Every row gives one point. Each copy is the shape, with its points in the same order, turned, moved and blurred by noise. Some copies are also mirrored. Which?

Shape (6 x 3)
[[ 2.1 -4.6 -4.4]
 [-1.7  4.6 -1.2]
 [ 4.8  2.1 -3.0]
 [-0.6  2.7 -0.4]
 [-4.2 -5.4  4.6]
 [-2.2  2.7  2.5]]
Copy 1 (6 x 3)
[[ 3.9 -1.0 -4.1]
 [-1.5  3.8  2.6]
 [ 5.4  3.5  1.3]
 [-0.6  2.0  2.7]
 [-2.3 -7.9  1.0]
 [-2.1  0.5  4.5]]
Copy 1 is: only turned
Copy 2 (6 x 3)
[[-3.5 -3.9 -1.6]
 [-1.2  4.7  3.5]
 [-1.1  2.9 -3.1]
 [ 0.3  2.8  2.7]
 [ 3.8 -5.6  6.8]
 [ 2.5  3.2  4.8]]
Copy 2 is: only turned
Copy 3 (6 x 3)
[[-6.3 -3.5 -2.5]
 [ 2.9  0.4  1.6]
 [ 0.5 -2.6 -4.9]
 [ 0.5  1.3  0.3]
 [-8.0  6.5  3.4]
 [ 0.6  3.3  1.6]]
Copy 3 is: mirrored

Shape (9 x 6)
[[  4.4   2.6 -10.6   0.6  -1.8  -2.0]
 [ -0.4   2.2  -1.5  -0.1   2.9   3.7]
 [  1.8   4.1   0.8  -3.6   4.4   2.6]
 [  0.6   1.1   4.6  -2.3  -1.4  -0.4]
 [  0.6   0.2   2.9   1.4   8.0   1.8]
 [  1.6  -2.5   2.4  -4.6   0.0  -0.5]
 [ -4.0  -0.6   4.2  -3.1   2.2  -3.8]
 [  5.8   4.7  -5.7  -1.4   1.3  -0.8]
 [  1.5   3.2   4.3   1.1   5.0   2.3]]
Copy 1 (9 x 6)
[[ 3.5 -3.0 -9.6  0.5  6.4  3.9]
 [ 1.5  3.9  0.1  2.8  2.2  2.6]
 [ 4.5  5.1  2.1  0.6  3.8  0.4]
 [ 2.5 -0.6  4.3 -3.2  1.0  0.1]
 [ 2.3  4.3  2.8  5.1 -0.3 -3.1]
 [ 6.3  0.2  1.8 -2.6 -2.0  0.1]
 [ 0.7  2.0  2.1 -4.6 -2.9 -4.1]
 [ 5.4 -0.1 -4.1  1.6  7.7  1.3]
 [ 1.2  3.6  4.9  3.5  2.5 -1.3]]
Copy 1 is: mirrored
Copy 2 (9 x 6)
[[-0.4  2.0 -0.6 -6.9  4.2 -8.6]
 [-2.0  4.0  0.3 -2.2 -3.3  0.4]
 [-2.2  6.7  1.4 -2.8 -0.6  3.5]
 [ 3.0  2.9  3.0  1.0  2.2  5.1]
 [-6.7  5.0  1.8  2.7 -2.0  2.8]
 [-0.3  0.7  4.9 -2.8  3.1  5.4]
 [-0.7 -1.2  0.4  2.0  3.7  7.2]
 [-0.6  5.9  0.3 -4.5  3.5 -5.0]
 [-2.9  6.7  1.9  3.0 -1.6  3.4]]
Copy 2 is: mirrored
Copy 3 (9 x 6)
[[ 2.6 -6.4 -7.0  3.3  6.1  2.3]
 [-1.8 -2.9 -2.2 -0.3 -2.3 -1.4]
 [ 1.2 -2.7 -3.2  0.2 -4.4 -5.3]
 [ 4.1  2.0  1.9 -0.8 -1.8 -3.1]
 [-3.5  1.3 -1.2  3.9 -5.9 -3.6]
 [ 3.3  0.0  3.2  1.8  0.2 -5.3]
 [-0.1  5.9  1.0 -0.4  0.6 -6.4]
 [ 4.3 -4.8 -6.8  3.6  0.8 -1.0]
 [-0.1  1.2 -1.7  1.7 -7.2 -2.4]]
Copy 3 is: mirrored
